Rows are points. Each copy is the shape, with its points in the same order, turned, moved and blurred by noise. Say if it was mirrored as well.

Shape, 5 rows:
[[ 0.08  0.35]
 [-2.31  0.01]
 [-4.31 -1.02]
 [-0.11  1.19]
 [ 1.83 -3.04]]
Copy 1, 5 rows:
[[-0.07 -0.32]
 [-0.40 -2.46]
 [-0.09 -4.71]
 [-0.92 -0.18]
 [ 3.52  0.82]]
Copy 1 is: only turned
Copy 2 (5 x 2):
[[-0.05  0.13]
 [ 0.21 -2.11]
 [ 0.54 -4.87]
 [ 0.84 -0.01]
 [-3.68  0.27]]
Copy 2 is: mirrored
Copy 3 (5 x 2):
[[-0.24  0.34]
 [ 2.07 -0.60]
 [ 3.73 -1.87]
 [ 0.24  1.19]
 [-2.61 -2.49]]
Copy 3 is: mirrored
Copy 4 (5 x 2):
[[-0.11 -0.79]
 [ 1.01  1.23]
 [ 2.66  2.76]
 [-1.04 -0.35]
 [ 2.47 -3.72]]
Copy 4 is: mirrored

Shape:
[[-1.02  2.08  1.79 -0.49]
 [-3.00 -2.42 -0.66  1.64]
 [ 2.31 -0.46 -2.87 -1.24]
 [-0.61  0.86  2.75 -1.45]
 [-1.07  3.73  1.94 -3.55]
 [ 3.53 -0.92 -2.02  0.58]
 [ 1.14  0.05 -2.29  1.63]
 [ 1.58 -0.22 -2.05  1.05]]
Copy 1:
[[ 0.98  2.28  2.12 -0.21]
 [-3.64 -0.90  0.27 -0.48]
 [ 0.59  1.72 -3.94 -1.29]
 [ 1.26  1.80  2.45 -1.68]
 [ 1.90  5.44  2.54 -1.31]
 [ 1.81 -0.55 -3.82 -0.64]
 [ 0.09  0.18 -2.65  1.10]
 [ 0.32  0.17 -2.79  0.51]]
Copy 1 is: only turned
Copy 2:
[[-2.05  1.67  0.52  0.81]
 [-1.84 -3.48 -1.35 -1.17]
 [ 3.48 -0.56  1.61 -1.23]
 [-2.51  1.88  1.24 -0.63]
 [-1.37  4.88 -0.13  0.29]
 [ 2.74 -1.80  3.46 -0.51]
 [ 1.78 -2.28  1.17  1.02]
 [ 1.92 -1.83  1.66  0.33]]
Copy 2 is: only turned
Copy 3 (8 x 4):
[[-2.98  1.77 -0.07 -0.19]
 [ 0.13 -3.13  1.64  0.74]
 [ 2.48  0.87 -1.70 -1.87]
 [-4.00  0.80 -1.35 -0.60]
 [-4.45  3.06 -0.22 -2.38]
 [ 3.08  0.84 -2.92 -0.68]
 [ 2.58  0.67 -0.42  0.31]
 [ 2.31  1.01 -1.22  0.20]]
Copy 3 is: mirrored
Copy 4 (8 x 4):
[[-2.26  1.54 -0.17 -1.43]
 [-1.91 -2.68  0.84  2.35]
 [ 1.69  1.17 -3.49  2.28]
 [-2.33  0.44 -1.23 -2.30]
 [-3.84  3.67 -2.29 -2.16]
 [ 3.41  0.38 -2.14  1.36]
 [ 1.75  0.72 -0.28  2.36]
 [ 1.82  0.64 -0.93  2.00]]
Copy 4 is: only turned

Shape, 9 rows:
[[ 0.49 -3.43  0.45  1.00  0.02 -0.83]
 [ 0.42  2.27  0.68 -0.07 -0.42 -3.52]
 [-2.31  0.46 -0.23  2.70  0.39 -1.42]
 [ 0.91 -2.63  0.83  3.13 -3.54  0.07]
 [-1.15  1.07  0.69  1.10  0.69 -0.63]
 [-0.22  4.63  1.53 -0.16  3.69 -1.70]
 [-3.21 -2.43  1.57 -1.07  0.39  0.74]
 [-1.30 -1.30 -2.19  0.25 -0.28  1.28]
 [-1.63  0.72 -1.79 -1.84  4.04 -1.52]]
Copy 1, 9 rows:
[[ 0.49  2.74 -2.58  1.61  0.06 -1.50]
 [ 0.66  0.44  1.24 -1.26  3.02 -1.13]
 [-2.01 -0.60 -1.15  2.03  2.63 -1.33]
 [-1.05  1.90  0.01  1.62 -2.72 -3.36]
 [-1.02 -0.05 -0.40  1.21  2.09  0.48]
 [ 1.18 -0.82  0.91  0.88  5.69  3.24]
 [-2.85  2.52 -3.73  0.38  1.25  1.07]
 [-0.93 -1.01 -3.99  0.54 -0.68 -0.49]
 [ 1.39 -0.62 -4.10 -0.46  4.77  1.49]]
Copy 1 is: mirrored
Copy 2, 9 rows:
[[ 1.56 -2.11 -0.24  1.08  0.95 -0.56]
 [ 0.17  3.77  0.49  3.39  1.07 -1.10]
 [ 0.48  0.85  0.48  3.51  1.04  2.88]
 [ 3.38 -1.79 -0.43  2.77 -2.68 -0.13]
 [-0.68  1.32  0.60  2.13  0.23  1.53]
 [-4.60  4.00  1.93  2.62  1.65  0.41]
 [ 1.36 -0.27  1.00 -1.89  1.11  2.35]
 [ 0.44 -0.29 -2.80  0.44  0.19  2.24]
 [-2.67  1.91 -1.29  0.54  4.45  1.32]]
Copy 2 is: mirrored
Copy 3:
[[ 0.23 -0.99  0.94  2.30  0.69 -1.54]
 [ 0.58  4.32  0.41 -1.37  2.99 -1.20]
 [-1.23  3.81 -1.36  2.22  0.53 -2.09]
 [-0.23  1.53  4.49  2.78 -1.31 -1.63]
 [-0.75  3.63 -1.63  0.75  0.94 -0.51]
 [ 0.59  4.87 -3.72 -0.49  3.49  1.87]
 [-4.36 -0.53 -1.15  1.00  0.88 -1.47]
 [-0.77  0.71 -1.46  0.49 -2.03 -1.35]
 [ 0.52  0.94 -5.24 -0.92  1.70 -1.78]]
Copy 3 is: only turned

Shape (12 x 9):
[[-0.30 -2.67 -0.13  2.54  1.44  0.40  0.70  1.00  3.63]
 [-0.94 -0.26  2.22  3.23  0.11 -0.91 -1.22  0.41  5.45]
 [ 0.20  0.18 -0.88 -1.12 -4.41  2.47  1.31 -0.08 -1.23]
 [-0.78 -0.80 -0.26 -0.38  0.38 -2.12 -2.09  3.19 -0.94]
 [-0.25  0.48  0.51 -2.96 -0.14  1.73  0.63 -1.16 -2.43]
 [ 2.25 -2.91  3.23  1.27 -0.67 -0.69  0.78  0.78  3.70]
 [ 1.56  0.88 -2.51  1.55  2.03 -3.10 -1.14  0.91 -0.84]
 [-1.69 -1.90 -1.94 -1.28  0.49 -3.26 -0.39 -0.12 -0.85]
 [-0.70  1.24 -1.32 -2.76 -0.87  2.26  2.62  2.31 -2.97]
 [-0.40 -0.10  3.31  3.55  0.15 -1.36  1.87  0.54  3.84]
 [-0.66 -2.29  2.81  4.37 -0.61 -0.81  1.26  0.42  1.74]
 [-0.23  1.57 -1.51 -2.85 -1.90 -0.33  3.03  1.25 -0.91]]
Copy 1, 12 rows:
[[-0.27  0.50  3.29 -0.30 -3.88  2.96  1.02 -0.63  1.04]
 [-0.73  3.38  4.17 -1.43 -1.64  4.61 -0.04 -0.83  0.15]
 [-0.41  1.02 -3.49 -3.20  0.00 -0.99 -0.93 -1.47  0.44]
 [-1.62 -1.27 -0.34 -1.32 -2.02  3.38  0.24  0.25 -4.32]
 [ 1.00 -2.79 -2.87 -2.33  1.52  1.08 -0.10 -1.03  0.41]
 [ 0.89  1.35  4.52 -3.49 -2.93  1.62  0.38  1.36  0.06]
 [ 0.27 -1.45  1.42  2.67 -1.01  1.22 -1.16  0.22 -3.93]
 [-0.57 -2.23 -0.45  0.16 -0.31  1.69  3.40 -0.46 -3.29]
 [ 0.77 -1.29 -6.19 -1.14 -1.01  0.95 -0.63  0.59 -0.18]
 [ 2.38  3.48  3.17 -1.65 -2.52  3.57  0.33  0.51 -0.03]
 [ 2.72  2.30  2.99 -2.61 -3.54  3.02  0.18 -1.67 -1.04]
 [ 0.98  0.16 -3.80 -0.63  0.18  0.17  0.86  1.53 -0.98]]
Copy 1 is: only turned
Copy 2, 12 rows:
[[ 1.03  2.02  2.41 -2.14  2.94 -0.28 -2.86  1.04  1.55]
 [ 2.32  5.37  2.58 -0.85  4.68 -0.66 -1.72 -1.04  0.79]
 [-1.32  1.91 -2.38 -1.87 -0.99  0.01  2.84  0.02  1.94]
 [-2.35  1.79  2.22  2.75  0.50 -0.66 -1.22 -0.72 -0.51]
 [-0.40 -0.94  0.64 -0.36 -0.73  1.59  3.76 -0.05 -0.15]
 [ 0.86  5.30  2.69 -3.34  1.50  0.62 -2.17  0.63 -1.24]
 [ 0.67 -0.83  1.42  1.84  0.09 -2.97 -2.32 -2.05 -1.22]
 [-1.36  0.30  2.64  1.43  0.31 -3.41  0.75  1.92 -0.69]
 [-1.61 -0.89 -2.38  1.44 -1.58  2.38  2.01  1.42  1.02]
 [ 4.17  5.10  2.18 -0.47  1.60  0.64 -2.04  0.22  0.97]
 [ 2.42  4.61  3.78 -1.38 -0.38 -0.28 -2.00  0.15  2.25]
 [ 0.01  0.80 -2.65  0.93 -1.19  0.07  1.70  2.15 -0.59]]
Copy 2 is: only turned
Copy 3 (12 x 9):
[[-2.14  0.64 -1.60  0.74 -1.15 -2.10 -3.18 -2.28 -0.19]
 [-2.67  3.38 -1.45  1.00 -3.34 -2.90 -0.36 -0.82  0.01]
 [-1.40 -2.81 -0.02 -3.33  0.61  2.52  1.92 -0.92  0.80]
 [-1.18 -1.16 -1.90  0.02  0.65 -0.74 -1.92  4.00  1.79]
 [ 1.10 -1.61  2.67 -1.93  1.68  1.87  0.08  0.56  2.58]
 [-0.23  1.01 -2.27  0.87 -4.56  0.34 -2.02 -1.72  0.59]
 [ 1.30 -1.29 -0.89  1.14  1.19 -2.50 -1.16  3.43 -2.13]
 [-1.76 -2.09  1.45 -0.74 -0.33 -0.42 -2.92  4.21 -0.18]
 [-0.32 -4.90  0.70 -1.05  3.06  1.00  0.84 -0.24  3.47]
 [-2.12  1.56 -0.75  3.54 -3.71 -1.39  0.03 -1.56  0.09]
 [-3.20  1.69 -1.37  2.64 -1.83  1.10 -1.44 -1.39 -0.64]
 [-0.48 -5.15  1.27 -1.00  0.02  0.00  1.53  0.72  1.65]]
Copy 3 is: only turned
Copy 4, 12 rows:
[[-2.52 -2.94 -1.34 -0.88 -2.17 -1.28 -1.76  1.41  3.02]
 [-3.82 -3.73 -0.51 -1.79 -2.28 -2.15  0.28 -2.28  3.00]
 [ 1.71  3.21 -1.07  0.14 -0.34 -0.62 -2.97 -1.47 -0.70]
 [ 2.54 -2.97  0.70 -2.62 -0.43 -1.54  0.12  1.13 -0.61]
 [ 1.42  1.03  0.82  1.90 -0.87  1.28 -1.04  0.37 -2.70]
 [-2.77 -0.38  1.17 -2.91 -4.96 -1.03 -0.99  0.19  2.43]
 [ 0.89 -2.62  1.43 -2.63  2.52  1.25  0.29  2.00  1.64]
 [ 1.77 -1.82 -1.93 -2.09 -0.33  1.07  1.51  2.39 -0.94]
 [ 2.49  0.29  0.23  0.62  0.51  0.68 -4.84  0.76 -3.52]
 [-5.33 -2.09  0.30 -2.88 -1.91 -1.94 -0.98 -0.91  0.95]
 [-4.23 -0.74 -0.30 -2.49 -1.66 -3.62 -0.54  0.98  1.02]
 [ 1.57  0.49 -0.85 -2.08 -0.06  2.05 -3.62 -0.65 -2.78]]
Copy 4 is: only turned
